Each row is a point. To make a cloud, some directions were put in groups of two or more. Within a group, all points are equally far from the middle, so they leave a hole (a ring in 2 directions, a hollow ball in 3). The other directions are filled evenly. Then the cloud was stretched, turned, moved and blurred a little. Count the holes, and give their numbers of directions, smallest first.

Cloud:
array([[-30,  44,  34],
       [  2,   4,  32],
       [ 31, -14,  23],
       [-13,   4,  56],
       [ 26,  29,  37],
       [ 54,  14,  25],
       [ 38,  36, -49],
       [  2,  69, -17],
       [ 24,  44,  -7],
       [  7, -10,  45],
       [ 23, -26, -45],
       [-16,  72,  36],
       [-25,  54,  -2],
       [ 39,  11, -21],
       [-31,  84, -27],
       [ 39,  60, -40],
       [-28,  81,   7],
       [ 14,  38,  64],
       [  4, -16,  43],
       [ 22,   6,  29],
       [-24,  61, -26]])
Holes: 0

Cloud:
array([[ 38, -51,  50,  -2, -45, -26],
       [ 53, -36,  -7, -44,  21,  24],
       [ 40, -36,  55,   7,  -9, -59],
       [-42,   7, -33,   2,  36,  23],
       [-37,  -8,  -1,  80,  28, -25],
       [ 35,  -4,  -9, -62,  23, -19],
       [ 44,  25, -42,  40,  33,   2],
       [ 30,  13,  39,  13,  67, -43],
       [-39, -37,   2,  39,  43,  30],
       [-10,  38, -19,  49,  45,   3],
       [ 16, -51,  28,  81, -10,  16],
       [-30,  -8,  -5,  67, -30, -39],
       [-27, -35,  -1,  32, -64,   5],
       [-12, -12,  48, -31,  32,  31],
       [-36,  23,  50,   5, -22, -50],
       [ 58, -46, -36,  53,  -2,  26],
       [-36,  15,  44,  -3,  56, -51],
       [  3, -49,  49,   0,  56, -46],
       [ 57,  19, -33,  11,  23,  38],
       [  6,  25, -24, -23,  48, -48],
       [-10, -53,  52, -33, -12,  17],
       [-12,  26,  64,   1, -20, -44],
       [-26, -35, -65, -28,  21,  -6],
       [ 15,  29, -15,  -5,  28, -71],
       [-71, -15,  -8, -13,  41, -37],
       [ 53, -49,  -6, -29,  25,  31],
       [-57, -52,  -5, -27,  -8,  16],
       [ 34, -48, -16,  29, -25, -68],
       [-26,  29,  51,  -3,  -6, -59],
       [  0,  -9,  62,  28, -30,  42],
       [ 29, -30,  58,  81,   7,   3],
       [ 38, -39, -31,  57,  -7, -52],
       [-22, -63, -40, -43, -21, -44],
       [-38, -32, -38,  30,  28,  27],
       [ 52, -16,  -8, -21,  57,  -3],
       [ 39, -57,  -7, -45, -45, -24],
       [ -3, -24,  62, -27,  38, -45],
       [-69, -24,  31, -28,   6, -38],
       [ -9,  42,  31,  32, -44,   1],
       [ 12, -83,   0, -39,  -5,  14],
       [  3,   2,  43, -50,  27,  11],
       [-30,  15,   6,  73, -16, -30],
       [-28, -80,  19, -35,   2,  -8],
       [-31,   1,  68,  22, -15, -51],
       [-22,  26, -34,   1,  57, -17],
       [ 36,   4,  42, -50, -23, -22],
       [-16, -69,  11,  24,   0, -74],
       [ 56,  -3, -39, -12,  30,  31],
       [ 78,  15, -13,  53,  12,  -8],
       [ 37, -19, -41,  21, -69,   5],
       [ 33,  52,  -7,  55,  16,  14],
       [ 55, -41, -15,  54, -27, -41],
       [-37, -74, -14, -26,  -9, -54],
       [-44,   7,  40, -45,   3,  -5]])
Holes: 2 (3, 3)
